Rows are points. A path goes straight from each point to the next, and from the last back to the first. The post is the endless flat space through its rows: a point in 2 columns, a line in 3, a plane in 4, and so on, so that a path can go around it. Count how often the path circles the post. Going back the other way cancels.

Post (2 x 3)
[[  9  28 -27]
 [-17 -45  -9]]
Path (22 x 3)
[[-44 -46  23]
 [ 34 -23  17]
 [ 68  32 -50]
 [ 22  43 -54]
 [-37 -23 -24]
 [-20  42  -3]
 [ 30  18  16]
 [ 32  -7  17]
 [ -2  -3  40]
 [ 34 -26  -7]
 [  5 -19 -36]
 [-23  12 -38]
 [-20  95  -5]
 [ -9 -15   9]
 [-33 -11  -1]
 [ -6  21 -41]
 [-31 -57 -25]
 [-53 -89   2]
 [-55 -24 -48]
 [-23  17  -1]
 [-33  -7   9]
 [-36  47 -32]]
Times around: 2

Post (10 x 11)
[[-19  -9  -2  44 -12 -25   7  33  16   4  16]
 [ -8   2   2  -5 -29  12  -2   1 -18  18  27]
 [ 34 -10 -37  -7 -26 -29  15  13  15   1  21]
 [ 10 -27  -4 -27 -12 -18  -3  14 -19 -33  17]
 [ 10  27 -43   4  16  22 -10  -1  19 -16  12]
 [ -5  28  27 -22 -25   3  10  41  29 -10   0]
 [-33  25 -30 -14 -12  13  11  27  -4 -23   1]
 [-17  10  19  -9  35  -4  -5  -2  -2   2   3]
 [ 22   9   9 -25   5  14  -7 -22  46   2 -20]
 [ 10  21 -26   5  11  20   9 -10  -7  -3   0]]
Path (27 x 11)
[[-22  36 -77  -8  35 -14  21  44 -20  -4   6]
 [ -3   6 -36  25  -2  -5 -18  -2 -34 -13  30]
 [ 27  -5 -20  52 -55 -14  39  18 -45  11  28]
 [  6  19 -31  51  15 -14   8  22   4  17  -4]
 [  5 -46  26  57 -48  11 -23  28  37  24   6]
 [-11  19 -13   4  27  18  14   8  16 -11  12]
 [-26  -8  18  61 -28 -16 -10  30  25   7  40]
 [ 14  14  -3  42 -18  -8   0   5  10 -12   1]
 [ 17  36 -31   4 -23  -1  -1  39  14   3  18]
 [-11  36 -24 -10  36  14  34  24   3  20  -3]
 [ -7 -25  -8  95 -26   6  28   2  21   9   2]
 [ 19  29  -3 -14  25   0  30  31 -12 -26  -3]
 [ 18 -20  36  -3 -36   0  -4  41  24   1  -3]
 [ 16  25 -13 -30 -30  24   7 -22  -5  17  -2]
 [-36  69   0 -44  -3  -8  36  32   2  -7   5]
 [ 13   7  -5  17   1  27  -9   5  35 -16  15]
 [ 59   1  -5  27 -13  -9  13   2  34  -9  35]
 [ 25  65  17 -31   4  -7   1  22  34  -7  -1]
 [ 14  36 -48 -39   5  23  -3  10 -10 -27  -8]
 [ 31 -35  44  16 -47   3 -13  17  21  39  15]
 [ 19   7   9   2  -3  22 -10  26  52 -16  33]
 [ 35 -14  -4   1 -87  22 -34  -9  38  19  60]
 [-28  31   8 -11 -27  -4  16  39 -23 -31  -4]
 [ 26  31 -20 -33 -15   2  -1  13 -14 -24  -2]
 [ 26  51 -22  46  35   9 -30 -14  23 -14  34]
 [-10  44 -37 -52  27  12  25  17 -13 -34  13]
 [ -7 -12 -20   0 -10  -9  19  48   9  -9  30]]
Times around: 1
